Rows are points. The ring and each string are closed loops that go straight from each point to the next, and from the last back to the first. Before rounding, they use only three directions, however many columns there are. Count how often each string passes through the ring. Passing back the other way cancels.
In the rows, 128 means zero.

Ring:
[[140 119 155 160]
 [150 157 152 139]
 [106 188 123 116]
 [ 77 162  94 118]
 [ 88 133  81 126]
 [114  94 120 160]]
String (33 x 4):
[[139 142 134 140]
 [166 136 143 144]
 [159 103 167 172]
 [129  79 178 192]
 [112  93 161 179]
 [116  64 177 200]
 [144  84 155 177]
 [144 115 133 152]
 [124 137 122 139]
 [115 118 139 157]
 [107  83 172 190]
 [137  89 174 184]
 [158 117 157 160]
 [153 107 186 179]
 [128 119 173 170]
 [123 130 162 160]
 [162 154 178 151]
 [188 189 153 120]
 [162 182 135 118]
 [134 162 121 124]
 [117 154 141 139]
 [119 165 153 139]
 [149 203 151 116]
 [168 219 135  99]
 [156 196 120 105]
 [135 172 127 122]
 [117 154 139 138]
 [119 159 163 146]
 [162 188 159 126]
 [189 197 158 118]
 [156 160 167 144]
 [122 133 162 159]
 [122 139 136 144]]
Times through: 2
String:
[[ 90  70 133 180]
 [ 87  75 135 180]
 [103  57 125 182]
 [128  89 113 158]
 [138 124 109 137]
 [111 130 126 145]
 [106  90 149 176]
 [116  78 163 187]
 [133  71 182 197]
 [125 101 168 177]
 [120 125 148 157]
 [133 147 126 135]
 [138 152 124 130]
 [114 136 141 148]
 [133 139 167 157]
 [155 152 174 151]
 [193 179 154 124]
 [163 155 170 147]
 [134 132 176 164]
 [117 132 149 154]
 [132 144 130 138]
 [106 120 150 162]
 [122  99 170 179]
 [135  77 176 192]
 [120  61 174 200]
 [100  82 155 183]
 [112 125 127 148]
 [131 130 112 137]
 [136 108 106 144]
 [118  79 114 165]]
Times through: 0

Ring, 7 rows:
[[196 180 140 133 147 119 169 134  88 132 146]
 [185 175 143 145 154 123 128 153  95 145 159]
 [148 154 143 130 149 127 110 163 119 159 164]
 [ 92 127 142 104 129 127 114 170 161 166 159]
 [ 60 111 137  74 111 123 149 159 186 161 145]
 [ 97 123 136  70 124 128 177 137 150 156 140]
 [154 152 137  96 139 126 184 128 110 143 141]]
String:
[[189 194 139 154 123 100 172 147 117 108 137]
 [148 162 139 123 127 114 158 149 131 134 144]
 [148 148 140 108 148 131 145 144 111 157 155]
 [203 164 143 119 182 144 138 131  55 167 165]
 [234 193 143 151 173 128 147 133  50 141 159]
 [221 181 144 142 179 136 133 137  52 154 165]
 [198 157 144 119 192 151 115 138  51 180 175]
 [160 153 142 117 157 133 132 147 100 161 160]
 [152 165 141 131 132 115 143 155 128 138 150]
 [147 143 142 109 160 138 123 150 105 171 164]
 [153 141 145 116 175 146  93 158  93 185 177]
 [143 129 148 114 186 156  64 167  91 204 189]
 [128 119 146  95 182 158  81 159  98 205 183]
 [117 115 146  96 177 156  76 165 109 206 184]
 [107 123 145 110 157 142  77 175 134 189 177]
 [106 149 143 136 118 111 105 183 171 146 157]
 [121 167 139 142  97  95 149 171 177 116 138]
 [128 155 140 122 121 113 146 159 148 138 146]
 [135 137 142 106 156 138 118 154 115 173 165]
 [140 139 142 105 157 138 123 151 110 172 164]
 [153 144 143 112 165 140 116 151  98 174 168]
 [176 147 145 116 186 151 103 147  69 186 177]
 [147 147 141 109 150 132 137 147 112 161 157]
 [148 166 139 129 124 111 156 153 136 131 144]
 [185 195 140 159 119  98 166 152 124 107 138]
 [233 216 141 176 138 101 169 142  84 102 141]]
Times through: 1

Ring (10 x 14):
[[168 118 130 120  99 161 103 121 110  74 148  63 108 113]
 [165 127 114 131 144 141 109 128 120  93 125 109 123 133]
 [145 140 107 151 176 121 134 139 135 135 121 151 137 157]
 [129 146 108 164 187 113 153 147 145 163 125 170 144 170]
 [ 99 143 116 183 186 114 173 153 159 192 137 186 156 176]
 [ 94 125 123 182 169 130 159 147 156 172 141 175 159 161]
 [ 99 110 129 174 147 146 141 138 148 146 144 152 155 143]
 [119  99 142 152 101 168 120 127 131 105 159  96 134 116]
 [139 104 147 134  75 176 115 123 118  87 170  57 115 105]
 [157 112 143 123  74 173 109 121 110  76 167  45 104 104]]
String:
[[ 74 133 131 196 164 125 187 156 166 206 159 180 161 171]
 [ 96  87 114 180 181 147 111 130 153 123 109 194 181 139]
 [ 88  85 122 183 167 153 117 131 154 127 121 183 178 136]
 [ 86 118 141 180 129 147 164 145 153 169 167 140 149 146]
 [ 92  79 125 177 155 161 107 127 149 112 123 170 175 126]
 [122  80 113 159 164 159  84 119 137  82 103 163 168 121]
 [112  87 118 166 161 155 101 125 142 103 115 164 167 128]
 [117  82 110 165 175 154  88 122 141  91 100 176 173 127]
 [124 109 120 159 153 145 119 131 138 117 128 145 149 137]
 [108 147 139 168 127 132 182 151 146 183 176 120 127 159]
 [ 79 149 127 196 175 113 199 161 167 222 158 186 156 183]
 [ 88 138 109 195 210 108 173 155 167 201 124 218 172 184]
 [110 124 100 179 214 116 137 143 155 157 102 212 171 169]
 [127 126 122 157 149 137 137 138 138 135 139 135 138 145]
 [119 150 132 162 135 128 175 150 142 174 167 121 124 159]
 [118 176 115 173 183  97 199 163 153 214 151 166 132 191]
 [138 161  98 164 210  97 160 151 147 175 114 186 143 184]
 [133 161 119 158 161 113 173 152 141 176 150 138 125 171]
 [129 169 128 158 142 115 189 156 141 189 169 120 115 171]
 [143 168 110 155 178 104 170 152 140 175 137 149 125 177]
 [159 124  85 148 219 117  96 130 133 102  76 189 156 155]
 [149 113  96 150 196 130  96 127 133  98  89 174 156 144]
 [133 130 116 156 161 131 136 138 137 135 131 143 139 150]
 [116 167 121 172 170 106 193 159 151 204 156 155 132 182]
 [119 146 123 166 157 123 167 149 145 171 150 145 136 164]
 [123 127 118 162 163 132 139 139 142 142 132 152 145 152]
 [116 117 106 171 193 127 127 138 149 139 109 189 165 156]
 [120 130 126 162 145 136 148 141 141 148 147 135 138 149]
 [ 94 153 138 179 138 124 199 158 155 207 178 138 133 170]]
Times through: 3

Ring, 7 rows:
[[136 104 158 128 148 135 158  71 128 161  99 131 129 143]
 [129 142 130 130 119 148 150 128 129 136 135 141 134 143]
 [117 154 112 124 109 149 137 155 132 121 145 142 119 136]
 [106 141 111 114 118 143 131 144 135 126 134 136  97 126]
 [115 122 115 111 130 136 120 130 131 120 109 137  97 133]
 [131 112 124 116 136 135 121 119 125 118  96 142 115 144]
 [138 102 145 123 146 133 139  88 125 140  91 137 125 147]]
String (29 x 14):
[[120 123 104 109 126 136 106 148 127 101 105 144 100 138]
 [126 113 111 110 133 133 107 134 125 104  94 144 104 142]
 [137 117 110 114 130 136 105 143 120  95  94 150 119 151]
 [140 122 113 119 127 138 111 143 120  99 100 151 128 154]
 [132 120 125 120 131 138 128 122 125 121 106 142 121 145]
 [126 109 137 118 141 134 137  98 129 140 100 134 111 138]
 [133  96 139 116 149 130 128  90 125 134  83 136 112 143]
 [144 110 117 117 135 134 108 132 118  99  86 151 127 156]
 [140 125 109 119 124 139 109 150 120  94 102 153 128 154]
 [135 117 106 112 129 135 100 148 120  91  93 151 115 150]
 [117 108 123 109 140 131 121 112 130 127  96 134  93 132]
 [110 110 131 111 141 132 135  99 135 144 104 127  89 126]
 [121 128 121 118 127 140 131 128 130 126 117 139 111 137]
 [121 136 113 118 120 142 126 144 129 116 123 142 113 138]
 [112 130 122 116 127 140 136 125 134 134 123 134 101 129]
 [103 133 123 115 126 140 141 122 138 143 130 129  93 122]
 [100 163 100 117 103 150 133 169 138 120 157 138  99 124]
 [118 173  92 124  93 155 124 193 130  97 158 151 124 140]
 [127 151 108 124 110 149 127 162 127 108 136 149 128 145]
 [129 150 109 125 110 148 128 161 126 108 135 149 129 146]
 [126 156 106 125 106 150 129 166 127 108 141 149 129 144]
 [122 138 121 122 120 144 137 135 130 127 129 140 118 138]
 [110 132 130 120 127 142 149 114 137 149 130 130 103 126]
 [103 162 104 119 104 150 136 164 137 123 156 138 104 126]
 [102 163  96 116 102 150 127 175 136 113 154 141  99 126]
 [ 93 142 111 110 119 142 134 139 141 135 139 129  80 116]
 [ 98 121 127 110 134 136 140 108 140 150 120 124  80 117]
 [111 119 130 114 135 136 138 108 135 143 114 130  96 127]
 [ 98 110 121 102 140 130 124 109 138 138 103 125  70 117]]
Times through: 2
String (23 x 14):
[[144 114 120 120 133 136 114 130 119 104  93 150 131 156]
 [140  90 149 120 154 129 136  76 124 142  78 135 121 147]
 [125 106 146 120 145 134 147  84 131 153 101 130 111 136]
 [134 120 133 124 133 139 137 113 126 131 108 141 127 146]
 [146  98 162 130 151 134 156  66 124 157  90 134 139 151]
 [133  77 193 130 172 128 185   7 133 206  84 115 122 135]
 [128 104 162 127 149 135 165  63 132 172 105 126 121 136]
 [132 128 134 127 128 142 144 116 127 136 119 140 130 144]
 [139 144 123 131 116 148 139 142 124 119 130 148 144 151]
 [138 159 123 138 106 155 150 151 125 123 149 150 154 152]
 [125 153 125 132 112 151 152 140 131 135 147 141 134 141]
 [119 133 130 123 126 143 146 118 133 141 128 135 115 134]
 [126 146 113 124 113 147 131 153 128 114 133 146 126 143]
 [113 166  98 122  99 153 129 179 132 108 155 146 117 135]
 [ 98 149 111 115 114 145 138 145 140 134 146 132  91 120]
 [ 95 137 116 111 122 141 138 130 141 140 135 128  82 116]
 [111 124 128 116 131 138 139 113 135 142 119 131  98 127]
 [119 131 118 117 124 141 130 133 131 124 120 139 109 135]
 [116 139  99 112 116 142 111 163 129 100 122 145 102 136]
 [109 120 107 105 130 134 111 137 132 113 106 137  84 128]
 [111 103 132 109 145 130 131  95 134 143  96 128  87 126]
 [119 109 137 116 142 134 139  95 132 146 103 130 102 132]
 [129 125 123 120 128 140 129 127 127 122 112 142 120 143]]
Times through: 5

Ring, 6 rows:
[[138 153 139 108 109 145 104 124  96 103 123 112 134 128]
 [126 158 144 112  72  94  92 143 121  92 118 103 105  86]
 [128 118 127 138  83  71 116 153 169 102 121 126  80  64]
 [135  87 114 147 141 118 154 141 179 130 130 154 111 102]
 [151  78 107 145 179 172 165 120 151 138 135 164 136 146]
 [157  94 111 135 174 188 149 110 119 127 134 153 141 159]]
String (19 x 14):
[[170  60  95 158 174 172 154 109 140 120 135 166 106 142]
 [178  60  93 155 185 194 153  98 121 119 136 167 114 160]
 [169  97 109 132 176 207 138  96  92 117 134 148 140 174]
 [135 162 143  96 138 184 118 116  81 120 127 116 173 163]
 [131 148 139 109 121 146 118 130 112 116 125 120 144 130]
 [124 169 149  98 106 140 107 133 101 111 122 107 151 127]
 [114 203 164  82  71 121  81 140  85  98 116  84 149 113]
 [127 173 149 107  50  83  74 144 108  79 114  90  94  77]
 [141 125 127 137  60  67  88 144 141  77 117 112  57  59]
 [135 123 128 131  97 100 114 141 145 102 122 125  96  89]
 [121 147 141 114 103 112 119 145 138 115 123 119 130 102]
 [114 140 140 124  81  73 116 159 166 110 120 118 104  69]
 [131  86 114 158  93  57 133 158 202 107 123 143  61  50]
 [141  63 103 168 120  79 149 150 206 116 128 159  66  66]
 [147  64 102 163 140 110 154 138 187 121 130 162  85  92]
 [147  52  98 165 170 133 175 135 194 138 135 176 104 111]
 [133  91 117 135 183 167 176 132 165 154 136 163 160 145]
 [129 125 131 118 155 161 149 131 137 138 131 140 161 142]
 [142 108 121 131 146 150 141 127 138 124 130 143 131 130]]
Times through: 0
String, 29 rows:
[[135  96 119 131 187 179 174 127 153 153 136 161 167 155]
 [146  62 102 154 186 160 180 128 178 147 137 175 131 135]
 [133  80 113 146 170 143 174 138 183 147 134 165 136 123]
 [120 123 132 123 140 131 150 145 161 139 129 140 148 118]
 [132 111 124 133 129 123 139 139 156 123 127 140 121 108]
 [144  81 109 154 128 107 143 139 175 116 128 151  88  91]
 [146  59 100 170 123  84 148 146 201 113 128 160  62  70]
 [131  72 109 163 112  66 149 159 215 120 126 155  69  57]
 [127  89 117 152 112  76 145 157 201 121 126 148  85  67]
 [143  62 102 169 119  79 147 148 204 114 127 159  62  66]
 [144  81 109 154 126 104 142 140 176 115 128 151  85  89]
 [129 119 128 128 126 123 136 140 152 123 127 136 126 109]
 [116 131 137 118 134 128 146 147 159 138 128 136 151 116]
 [134  75 110 150 164 132 173 141 190 144 134 166 125 114]
 [150  53  97 163 177 145 176 130 185 139 136 176 111 122]
 [166  30  84 176 190 158 180 119 182 135 138 186  98 129]
 [167  32  86 168 215 190 191 111 170 148 142 191 126 157]
 [147  88 113 134 199 199 174 115 139 151 138 165 167 170]
 [169  53  93 155 209 205 176 103 139 140 140 178 136 170]
 [181  39  84 166 204 200 169  98 138 128 139 181 114 163]
 [163  74 102 151 162 164 147 113 137 118 133 158 109 136]
 [133 132 132 116 143 159 136 127 122 127 129 132 153 140]
 [135 136 134 109 162 186 143 120 109 136 131 135 175 163]
 [144 113 122 127 148 160 138 123 127 123 130 140 137 138]
 [154  92 111 141 151 156 141 119 134 118 131 149 117 132]
 [175  54  91 158 193 193 162 101 133 126 137 172 118 159]
 [177  43  87 160 218 216 179  96 136 139 142 184 134 177]
 [146  96 116 130 188 194 166 116 133 145 136 159 164 166]
 [128 132 134 115 145 156 142 132 132 133 129 135 158 138]]
Times through: 0

Ring, 10 rows:
[[168 123 149 123 145 116 141 131 124  98  67 142 133  94]
 [162 130 145 129 145 110 121 135 126 103  53 121 144 124]
 [146 139 138 136 137 117  99 138 127 121  60 105 149 159]
 [134 146 132 139 122 137  84 134 125 145  82 109 139 169]
 [121 147 128 137 105 168  86 128 121 171 129 131 119 160]
 [114 139 128 134 106 178 111 130 124 174 165 141 114 154]
 [110 124 129 131 119 175 149 138 129 162 193 145 120 150]
 [121 108 135 126 138 158 189 145 134 134 194 148 128 131]
 [141 106 142 121 145 144 190 140 131 115 159 156 126 102]
 [164 115 149 119 145 128 165 132 125 101 101 156 125  81]]
String:
[[192 134 155 121 143 102 112 121 117  86   7 144 130  71]
 [174 133 149 123 132 126 116 121 117 109  54 152 120  81]
 [148 128 141 127 132 138 132 132 125 125 104 141 127 117]
 [149 115 143 127 152 118 162 144 133 102 103 126 146 127]
 [177 111 154 115 151 119 175 130 124  86  86 165 123  57]
 [170 115 152 114 136 143 168 123 120 107 113 181 107  50]
 [152 123 144 121 126 154 149 125 121 128 130 168 110  84]
 [132 117 137 128 139 142 160 142 132 127 145 136 134 135]
 [111 100 133 128 149 151 208 156 141 128 209 135 141 152]
 [103 106 130 126 127 184 198 144 134 157 245 161 115 135]
 [124 126 134 127 114 176 143 130 124 158 177 161 108 120]
 [127 124 134 131 129 152 144 139 129 141 149 136 129 143]
 [111 119 129 134 134 155 159 148 135 146 178 125 138 168]
 [101 119 126 134 125 172 160 146 135 161 207 133 129 170]
 [ 96 117 125 133 122 180 168 146 135 167 227 140 125 168]
 [107 118 129 128 117 185 166 138 129 166 219 158 112 138]
 [131 124 136 125 118 170 147 129 123 150 166 163 109 112]
 [131 120 136 128 134 148 154 140 130 133 147 139 130 134]
 [129 113 137 128 143 141 171 145 134 124 154 133 138 139]
 [140 121 139 127 135 143 150 137 128 127 131 142 129 122]
 [143 108 142 125 154 126 183 146 135 104 134 135 142 121]
 [190 113 159 111 146 122 170 121 118  83  73 181 112  29]
 [188 126 156 115 137 124 136 117 115  95  52 172 111  44]
 [157 127 144 125 136 130 134 131 124 114  87 143 128 105]
 [137 121 138 131 143 129 147 144 132 119 116 121 144 146]
 [153 118 143 130 161  99 152 148 135  91  73 107 161 143]]
Times through: 5
String:
[[107 126 127 136 126 160 141 145 134 156 175 121 136 178]
 [134 132 136 130 122 153 124 132 124 144 128 140 123 133]
 [127 160 129 133  79 196  57 109 109 195 133 163  88 126]
 [116 166 124 138  75 200  44 112 110 207 138 150  93 153]
 [108 134 125 140 123 155 118 144 132 160 152 110 140 191]
 [126 129 133 133 129 148 132 140 130 142 137 126 134 155]
 [127 139 132 131 108 172 109 126 120 164 144 149 111 133]
 [105 141 125 132  88 209 111 122 118 198 207 168  91 137]
 [ 92 113 124 133 125 181 178 149 137 166 238 139 126 171]
 [110 107 131 131 146 147 188 155 141 132 192 123 146 167]
 [111  87 135 123 156 153 240 159 144 120 236 146 139 137]
 [150 112 145 117 131 159 178 127 123 124 157 181 105  69]
 [146 118 142 124 137 142 159 135 127 121 131 151 125 107]
 [142 109 142 126 153 126 179 146 135 106 132 133 143 125]
 [166 104 151 117 156 120 191 137 129  87 111 158 131  75]
 [179 115 155 113 139 134 166 121 118  97  93 182 108  39]
 [162 123 147 120 130 145 146 124 120 118 107 168 111  74]
 [137 118 138 129 142 135 157 142 132 121 131 131 138 135]
 [136 101 141 123 156 132 202 150 137 106 161 140 141 122]
 [135 100 142 118 141 158 208 140 131 122 194 171 117  91]
 [132 118 138 123 122 171 163 130 124 145 178 170 107 101]
 [132 124 136 130 132 147 143 138 129 135 138 135 131 138]
 [106 116 128 135 137 153 164 152 138 145 185 118 144 180]]
Times through: 1

Ring, 6 rows:
[[156 101 141 114 152  87 105 155 143 137 114 138 177 116]
 [160  77 139 112 140 111  88 192 136 159 130 161 193 120]
 [129 125 119 140 134 160 111 166 116 168 129 171 136 131]
 [132 144 126 153 141 129 152  82 109 125  82 106  87 118]
 [148 135 141 143 154  79 161  49 122  94  58  66  95 105]
 [143 143 138 133 159  77 146  79 135 105  79  93 120 110]]
String (32 x 14):
[[164 118 153 143 156  48 178   7 120  67  28  21  83  91]
 [125 168 125 156 150 115 165  55 114 110  72  92  73 116]
 [119 168 118 152 147 136 146  98 117 134  98 130  94 126]
 [144 124 134 140 145 110 138 101 120 125  88 109 117 114]
 [151 109 137 142 140 109 142  92 114 121  78  96 111 110]
 [152 103 137 141 138 114 138 101 112 126  82 101 115 111]
 [119 151 114 163 131 170 148 103  97 148  98 134  77 128]
 [ 98 186 100 170 133 193 147 114  98 161 115 162  68 139]
 [101 184 103 164 137 182 143 119 104 159 116 162  80 138]
 [109 175 109 157 141 164 140 118 111 152 113 155  91 134]
 [125 149 120 148 142 141 136 116 116 142 104 137 107 125]
 [151 106 137 137 141 110 133 109 118 128  87 108 124 112]
 [154 104 139 148 137 111 152  74 106 115  66  80  96 107]
 [149 121 137 155 140 107 166  47 104 103  54  65  76 105]
 [131 157 127 158 146 116 168  49 109 108  65  83  69 114]
 [122 167 121 151 149 126 151  85 118 126  90 117  90 122]
 [125 160 122 146 149 124 143  99 122 130  96 125 103 123]
 [142 133 134 138 150 100 140  95 125 120  86 106 118 114]
 [160 106 146 129 151  76 137  91 130 109  76  87 133 105]
 [173  94 157 121 158  42 142  70 137  88  59  59 140  95]
 [153 136 146 126 166  48 149  63 143  89  67  72 127 103]
 [130 167 130 134 163  85 143  88 140 112  91 112 121 117]
 [123 168 123 138 156 112 136 110 133 130 105 135 120 124]
 [142 130 133 131 151 101 128 117 132 128  99 123 136 117]
 [163 100 148 117 156  64 123 114 142 113  88 100 160 106]
 [161 113 149 114 164  49 125 107 150 105  87  97 162 106]
 [142 147 138 124 165  68 134  98 146 109  91 107 140 113]
 [122 174 124 139 159 104 141  97 135 123  99 126 114 123]
 [122 169 122 143 154 117 141 101 128 128 100 129 110 124]
 [143 130 135 134 151  97 136 103 129 121  90 110 126 114]
 [164  98 149 126 151  70 136  92 131 107  74  83 138 103]
 [167 109 154 134 157  46 162  36 128  78  43  39 108  94]]
Times through: 5

Ring:
[[133 107 122 106  63 135 144 132 166 114 104 136 130 112]
 [105  95 127 100  63 109 159 132 161 151 147 137 110 136]
 [ 90 106 138 103 104  92 155 135 141 180 178 139  93 148]
 [ 95 124 148 110 151  92 139 136 124 184 181 140  87 141]
 [113 159 154 126 199 105 109 143 106 168 166 137  97 131]
 [129 188 144 139 195 118  86 155 105 142 147 128 126 138]
 [142 192 130 142 156 133  82 160 120 114 122 122 151 141]
 [149 178 124 136 127 142  91 155 134 100 103 124 157 130]
 [148 129 121 116  79 147 125 137 160  96  88 133 144 106]]
String:
[[116  98 142 101 113 116 152 123 148 151 137 145  94 106]
 [112 127 137 113 120 111 134 139 138 153 150 136 110 134]
 [111 122 142 110 132 109 137 134 135 158 152 139 100 125]
 [ 97 107 151 103 146  96 150 128 130 182 174 145  78 124]
 [ 98 109 152 104 151  96 148 128 129 183 174 145  77 123]
 [120 119 149 109 151 117 136 127 133 153 140 144  93 104]
 [101 127 136 113 118 100 137 142 135 166 168 134 107 149]
 [ 71 100 132 101  77  75 164 142 145 198 205 135  93 179]
 [ 82  80 131  92  60  88 176 130 159 182 179 140  91 152]
 [ 82  69 117  89   7  91 185 133 177 170 170 136 108 164]
 [110 117 121 109  63 112 144 143 157 142 144 131 127 150]
 [114 126 115 114  52 116 137 148 159 132 137 127 140 156]
 [159 109 118 108  53 160 136 128 176  78  61 136 146  84]
 [165 128 129 116 105 162 120 128 157  81  63 138 139  73]
 [144 143 131 121 119 140 115 139 143 109 102 133 135 108]
 [138 162 118 129  94 134 105 155 145 107 113 123 157 143]
 [157 171 114 134  92 152  95 155 148  82  85 122 171 128]
 [156 168 114 133  88 152  97 154 150  82  84 122 171 128]
 [133 150 124 124 102 130 114 149 143 118 119 128 143 136]
 [133 138 135 118 126 130 121 138 139 126 119 135 123 115]
 [123 138 120 119  79 122 125 149 150 126 130 127 141 147]
 [130  97 112 102  23 135 153 133 180 108 101 134 140 122]
 [107  99 116 102  34 112 158 138 169 140 140 132 127 148]
 [104  75 129  91  51 109 174 123 169 153 142 142 100 124]]
Times through: 2
String, 28 rows:
[[111 182 133 136 154 104  96 163 114 155 169 123 133 172]
 [107 174 138 132 161 100 103 159 112 163 174 126 122 167]
 [110 170 167 129 248  99 101 142  88 184 181 140  81 125]
 [111 142 166 118 223 103 120 131 103 180 170 145  73 109]
 [117 131 154 114 176 112 128 131 121 161 151 143  89 109]
 [116 132 145 115 151 112 129 135 128 156 150 139 100 122]
 [106 117 155 107 168 102 141 127 124 176 165 146  78 113]
 [ 82 115 152 106 155  80 148 134 121 203 201 142  73 147]
 [ 77 131 141 113 132  76 140 148 123 200 209 133  93 177]
 [103 140 138 118 134 100 128 146 128 166 170 133 109 152]
 [122 130 154 114 176 116 127 129 123 156 143 144  90 103]
 [116 141 159 118 200 109 121 132 111 167 157 143  85 109]
 [128 146 151 121 182 121 115 135 119 147 138 140 101 106]
 [117 161 140 127 159 111 109 149 119 152 155 131 118 143]
 [115 188 137 139 173 107  90 162 108 153 166 124 131 165]
 [126 150 136 123 139 121 115 144 131 137 136 132 123 130]
 [145 171 140 132 170 136  94 146 121 118 114 132 131 112]
 [153 210 125 150 159 142  67 167 118  98 108 118 168 142]
 [144 200 116 146 122 136  77 169 129 101 115 115 173 159]
 [136 175 120 135 112 130  97 160 135 113 122 121 157 151]
 [146 183 114 139 101 141  89 163 140  95 105 118 172 148]
 [174 177 121 137 122 166  85 149 143  67  62 125 169 100]
 [156 157 132 127 137 150 102 141 138  97  89 132 141  99]
 [127 151 131 124 125 123 114 147 135 131 132 130 130 134]
 [134 184 120 139 118 127  91 164 131 116 128 119 160 159]
 [142 211 121 150 144 133  69 173 119 107 124 114 171 163]
 [147 215 133 151 185 135  64 167 107 112 123 119 157 145]
 [132 220 137 153 200 119  64 171  97 135 150 119 147 162]]
Times through: 0
